Each point is reached from the start by the listed moves, each made once or not at all, plus a little noise. Is the number of moves made odd or even? Then give how often each move was made.

Moves:
(1): [ 5.4  2.2  1.3  0.7  0.1 -1.2]
(2): [-1.9  6.3 -1.5  0.8 -1.3  0.9]
(3): [-0.9  0.8  3.9  0.0 -0.7 -1.0]
Start: [-2.1 -3.9  0.2 -1.1 -1.7 -1.7]
Points:
[-4.7  2.9  2.5 -0.1 -3.3 -2.2] => even (0, 1, 1)
[ 2.2  5.1 -0.1  0.5 -3.1 -2.3] => even (1, 1, 0)
[-3.2 -3.6  3.9 -1.8 -2.8 -3.0] => odd (0, 0, 1)

Moves:
(1): [ 4.7  1.4 -0.6  0.1  0.5  0.8  0.0 -0.9 -0.7  0.5  0.1  0.5 -0.5  0.0
 -1.0]
(2): [-0.6  3.8  1.0  0.4  0.7  1.2  0.2 -0.6 -0.5 -0.1  0.8 -0.9  0.8 -0.2
 -0.5]
(3): [ 0.2 -0.9  5.0 -0.3  0.2  0.8  0.5  1.3  0.9  0.2  0.6  0.9  0.7  2.2
  1.6]
(4): [-0.8 -1.3  0.8  6.5  0.8 -0.7  0.8  0.8 -1.9 -1.5 -0.5  0.0  0.9  0.0
  0.4]
(5): [-0.4 -0.2 -0.4 -0.8  4.7 -1.1 -0.1  1.6  0.2 -0.1 -0.7  0.0 -0.1 -0.5
 -0.6]
(6): [-0.7 -1.1 -0.4  0.2  0.4  5.0 -1.8 -0.4 -0.7 -1.3  1.0  0.1  0.0 -1.3
 -0.4]
(7): [ 0.0  0.0  0.1 -1.4  0.0  1.5  5.8 -0.2  0.2 -1.0 -0.1 -0.8  0.8 -1.1
  0.0]
(8): [ 0.3  1.1 -0.8  0.0 -0.7  1.0 -0.3  5.5  0.7 -1.3  1.0  0.7  1.2 -0.3
  0.5]
(9): [ 0.9 -0.2 -1.5  2.3  0.7  0.7  0.6 -1.2  7.8 -0.1  1.5  2.5  2.5 -0.6
  1.0]
(10): [-0.6  0.2 -0.4  1.0  0.1  0.8  1.2  0.2  0.1  3.5 -0.2 -0.7 -0.9 -0.4
  0.8]
(11): [-0.2 -0.4  0.2  0.8  0.4 -1.4  1.3  0.7 -1.3  0.3  6.0 -0.7  0.9 -0.2
  0.9]
(12): [-1.4  1.4  1.0  0.3  0.6  0.0  1.4 -0.5 -2.7  0.8 -0.1  5.7  1.0  0.7
 -1.1]
Start: [-1.4  1.0 -2.7 -1.8 -2.4 -1.2  0.9 -0.6 -1.2  1.6 -3.7 -1.7 -0.3 -0.5
 -1.2]
Points:
[-2.8  2.3  1.9  8.4  0.5  0.1  5.4  1.2  4.0  4.0  4.8 -0.6  4.7  0.4
  3.0] => even (0, 1, 1, 1, 0, 0, 0, 0, 1, 1, 1, 0)
[ 4.1  1.6 -0.1 -0.4 -1.0  3.6  9.6 -0.7  7.0  4.6 -1.1  1.1  1.9 -0.2
  1.3] => odd (1, 0, 1, 0, 0, 0, 1, 0, 1, 1, 0, 0)
[ 1.8  1.4  2.7 -3.4  3.9  4.4  7.2  1.4 -5.2  0.8  3.3  4.5  2.3 -0.7
 -2.0] => odd (1, 0, 1, 0, 1, 1, 1, 0, 0, 0, 1, 1)
[-1.9  5.5 -4.4  0.9 -1.5  4.0  7.5  3.0  6.7  2.3 -0.8 -0.8  3.5 -3.6
  0.8] => odd (0, 1, 0, 0, 0, 0, 1, 1, 1, 1, 0, 0)
[-3.6  3.1 -2.5  4.8  3.3  4.1 -0.6  6.7 -3.5 -3.2 -1.5 -0.9  2.1 -2.8
 -2.3] => odd (0, 1, 0, 1, 1, 1, 0, 1, 0, 0, 0, 0)
[-3.6  1.3  1.9 -1.6 -1.9  7.7  7.6  5.2 -3.2  2.9 -1.5  3.9  3.0 -0.6
  0.1] => even (0, 0, 1, 0, 0, 1, 1, 1, 0, 1, 0, 1)
[ 0.2  5.6 -2.6  7.3  5.7 -0.1 11.7 -0.6  0.3  4.4  2.9  3.5  5.6 -2.8
 -1.0] => odd (1, 1, 0, 1, 1, 0, 1, 0, 1, 1, 1, 1)

Moves:
(1): [ 1.7 -0.6 -1.3  0.1  2.1  0.7 -0.8 -0.3  0.9  1.0 -0.9  2.2 -0.9  3.6
 -0.4 -2.9 -0.4 -2.7 -1.0  0.8  1.2 -2.0  0.4  0.5 -1.2  1.0]
(2): [ 0.0  2.3 -0.5  0.8 -0.2 -1.8 -2.0  0.0 -0.2 -0.3  0.0 -0.3  0.7  0.6
 -2.6 -0.3 -1.6  1.9 -2.1  1.0 -0.6  0.2  0.8  0.6 -2.2  1.5]
(3): [ 1.3  1.0  3.7  1.0 -0.9  1.1 -1.9  0.1 -1.5  0.2  1.3  0.7  1.9  1.2
 -0.1 -0.9  1.2 -1.1  0.5  0.3 -0.3  0.3 -1.5 -0.1 -0.3  0.3]
(4): [-0.8  0.0 -0.7  3.2 -0.6  1.3  2.6 -2.2  1.5  0.6  0.5  2.7  0.1  1.6
 -0.3 -0.8 -1.3  2.3  0.5  2.1 -1.9  1.8  0.7 -2.2 -0.1 -0.4]
(5): [ 0.4  0.0 -0.4 -0.7  3.2 -1.2  0.3  0.8 -1.5  1.7 -2.0 -0.1 -1.3 -2.5
  0.9 -1.6  1.7 -1.6  1.0  0.5 -0.9  0.3  0.6  2.0  0.4 -1.8]
(6): [ 0.1  1.4 -1.1 -0.1  0.7  2.6  1.7 -0.2 -0.8 -0.8  0.2  0.4 -0.2 -0.5
 -1.3  0.6  0.3 -0.3 -1.1  1.9  0.9  0.4 -0.6 -0.7 -0.2 -0.9]
(7): [ 1.8  1.1 -0.8 -1.8  2.0 -1.2  1.9 -1.8 -1.3  1.1  2.2  1.0 -0.1 -1.0
  1.4 -2.9  2.2  1.6  1.1 -1.6  0.3 -1.0 -1.0 -0.1  2.0 -0.2]
(8): [ 1.7  0.0  0.7  0.5 -1.3  0.3  1.1  5.5  0.2  0.2  0.9  0.4  1.0 -0.5
 -1.0  1.9  1.1  0.1  0.7 -1.4  0.4  3.5  0.2  1.1  1.1  1.9]
(9): [-0.3  2.6  1.6 -1.3  0.8  0.1  1.3 -1.8  2.2 -0.5 -1.3  0.1 -0.2 -1.1
 -0.7  0.1  0.6 -0.5  0.3 -1.0  0.8  2.6  2.1  1.0  0.9 -0.1]
(10): [-1.7  0.5 -0.8  0.8 -1.6 -1.2 -0.8 -1.2  0.8  2.1  2.0 -1.1 -1.1 -1.4
 -0.9 -1.1 -3.1 -2.0 -0.8  0.8 -1.2  1.6 -4.0 -0.5 -0.3  0.0]
(11): [ 2.0 -1.5  0.4 -0.3  3.4 -1.4 -2.2 -1.9  2.2 -0.7  2.3 -0.9  0.7 -0.3
  0.4  1.9  0.0 -1.9 -0.9  1.2  0.1  0.2  0.0 -0.8 -0.2 -1.2]
(12): [-1.2 -0.7  0.2 -1.3 -0.1 -1.0 -0.7 -1.3 -0.7  0.3  0.0  2.3  1.3 -1.6
  1.2 -1.0  2.2 -0.9 -0.2  2.7 -0.9  1.4  1.5  1.2  1.2  0.5]
(13): [-1.1 -0.8 -2.3  1.5  0.2  1.3 -1.1  0.3 -0.6 -0.3  0.0 -3.5  5.2 -0.1
  0.9  0.2 -0.8  0.4 -0.2 -0.2  1.0 -1.6 -1.9 -1.5  0.0  2.3]
(14): [-0.5  0.9  2.3 -1.4  2.7  1.6  0.5  0.3  3.9 -1.0 -0.2  0.2  0.0  1.4
  0.3 -1.0  2.3  2.6  0.4  2.8  0.3  1.1 -0.5 -1.4  0.8  2.2]
(15): [-0.8  1.5  1.6  0.1  0.4  1.9  0.9  0.2  1.6  0.7  1.8  0.9 -0.3 -0.6
  1.5  0.1 -1.1  1.7 -2.9 -0.9 -0.4  1.7  1.1  1.3  0.4  1.0]
(16): [ 1.8 -0.1  2.5 -1.3 -0.5 -0.1  1.0 -0.6 -1.3  0.1 -1.4  0.3  0.2 -0.8
 -0.2  2.9 -0.7 -0.4 -0.1 -1.3 -1.3  0.4 -0.8 -0.8 -2.3  1.3]
(17): [ 0.5  0.0 -0.4  0.4 -0.8  0.8 -0.3 -0.7  0.9  1.6 -1.0 -0.4 -0.5 -0.9
  1.0  0.2  5.2  1.6 -0.7 -0.2  0.2  1.0 -1.1  0.3  0.5  0.1]
(18): [ 0.4 -1.2  2.8 -0.2 -0.4  0.2  1.4  0.7 -0.6  0.1 -0.6  0.4  2.1  0.6
  0.1  0.7 -2.3  1.2  0.2 -0.3  2.7  1.9 -0.6  2.1 -0.8  0.0]
(19): [-2.4  2.0 -1.6  0.2  0.1  1.6 -2.4 -0.4  1.1 -0.9 -0.8  2.3  0.6 -1.9
  0.5 -1.2 -0.5  3.4  2.2  1.4  0.5 -0.1  0.9 -0.9 -2.2  0.0]
(20): [ 1.2  1.1 -0.7  0.5 -0.7 -0.2  1.4 -0.1  1.8 -0.4  0.6 -0.3 -0.1 -0.9
  2.9 -0.3 -1.2  1.4  0.6  2.7 -0.6 -1.9  0.7 -0.6 -1.5 -0.5]
(21): [-1.9  2.7 -0.6  0.2  1.5 -2.5  0.1  0.3 -1.9 -0.4  2.1  0.5  0.7  0.4
  0.4  2.2 -0.1 -2.1 -1.2  1.0  2.1 -0.6  1.2 -3.5 -1.4 -0.5]
(22): [ 0.5  0.3 -0.5 -1.6  0.3 -0.2  0.9 -1.2 -1.5 -1.1 -1.4 -0.5  0.6  1.2
  1.8 -1.4 -0.4  0.7 -0.7 -0.9  1.0  4.4  0.6  0.2  1.0 -1.6]
(23): [-0.2 -0.7  0.8 -2.0 -0.4  1.3 -0.1  0.7 -0.7  2.9  1.9 -0.9  0.6  1.5
 -0.6  1.3 -1.6  0.4  0.4 -1.3  1.1  0.9  3.5 -0.3  1.2  0.6]
(24): [-0.8 -0.2 -0.5  0.8 -0.6  0.8 -0.8 -0.9 -2.0 -0.8  1.0 -0.3 -1.6  0.7
  2.1  2.3  0.4 -1.9  1.9  0.0  0.4 -0.6 -0.2  2.9 -0.4  0.4]
Start: [ 3.8 -2.1  1.8 -0.8 -0.5 -0.1  0.9  0.6 -1.7 -1.0  0.6  1.6  4.2  3.8
  2.0  4.6  5.2 -2.4 -1.7 -0.5 -2.4  2.0 -0.1  1.2  0.4  3.2]
Points:
[ 1.5 12.3  7.1 -2.9  2.0  0.5  4.7 -9.6 -1.9 -2.7  5.2  9.7  9.3  2.4
  6.3  2.8  3.5  3.6  0.3 10.9 -0.3 13.6 -1.0 -1.4 -5.2  4.7] => even (0, 1, 1, 1, 0, 1, 1, 0, 1, 1, 0, 1, 0, 1, 0, 1, 0, 1, 1, 1, 1, 1, 0, 1)
[ 5.1  0.5  2.6 -1.2  8.8  1.2  5.2 -3.8  0.6  4.2  1.9  5.4  5.0  6.4
  1.1  6.4  7.6 -6.0 -4.2  4.5  3.9  8.3  5.9  0.1 -0.9  0.2] => even (1, 0, 0, 1, 1, 1, 0, 0, 1, 0, 1, 0, 0, 0, 0, 0, 1, 1, 0, 0, 1, 0, 1, 0)
[ 4.3  6.6  4.8 -2.0  3.9 -1.0 -5.4  1.5  1.6  3.9 11.9  2.8  8.3  2.8
  0.8  4.7 10.9  2.2 -2.1  3.5  0.6  9.1 -1.6 -4.8  0.1  7.8] => odd (0, 1, 1, 0, 0, 0, 1, 1, 0, 1, 1, 0, 0, 1, 0, 0, 1, 0, 1, 0, 1, 0, 1, 0)
[ 1.8  5.8  3.2 -0.6 -0.3  0.1  2.4  2.8 -1.1  5.1  3.0  8.6  7.2 -1.6
  5.7  8.2  7.0  5.2 -3.1  5.3 -4.6 10.7  8.7 -0.4 -4.7  7.3] => even (0, 1, 0, 1, 1, 0, 0, 1, 0, 0, 0, 1, 0, 0, 1, 1, 1, 0, 1, 1, 1, 0, 1, 0)
[10.1  4.0  6.2 -4.2  6.7  9.8  3.8 -7.2  5.2  2.7  5.6  9.3  7.2  7.8
  8.6  0.5  9.2  6.9 -3.5  6.8 -1.0  9.5  2.2 -4.6 -1.4  4.7] => even (1, 0, 1, 1, 0, 1, 1, 0, 0, 0, 1, 0, 0, 1, 1, 1, 1, 0, 1, 1, 0, 1, 1, 0)
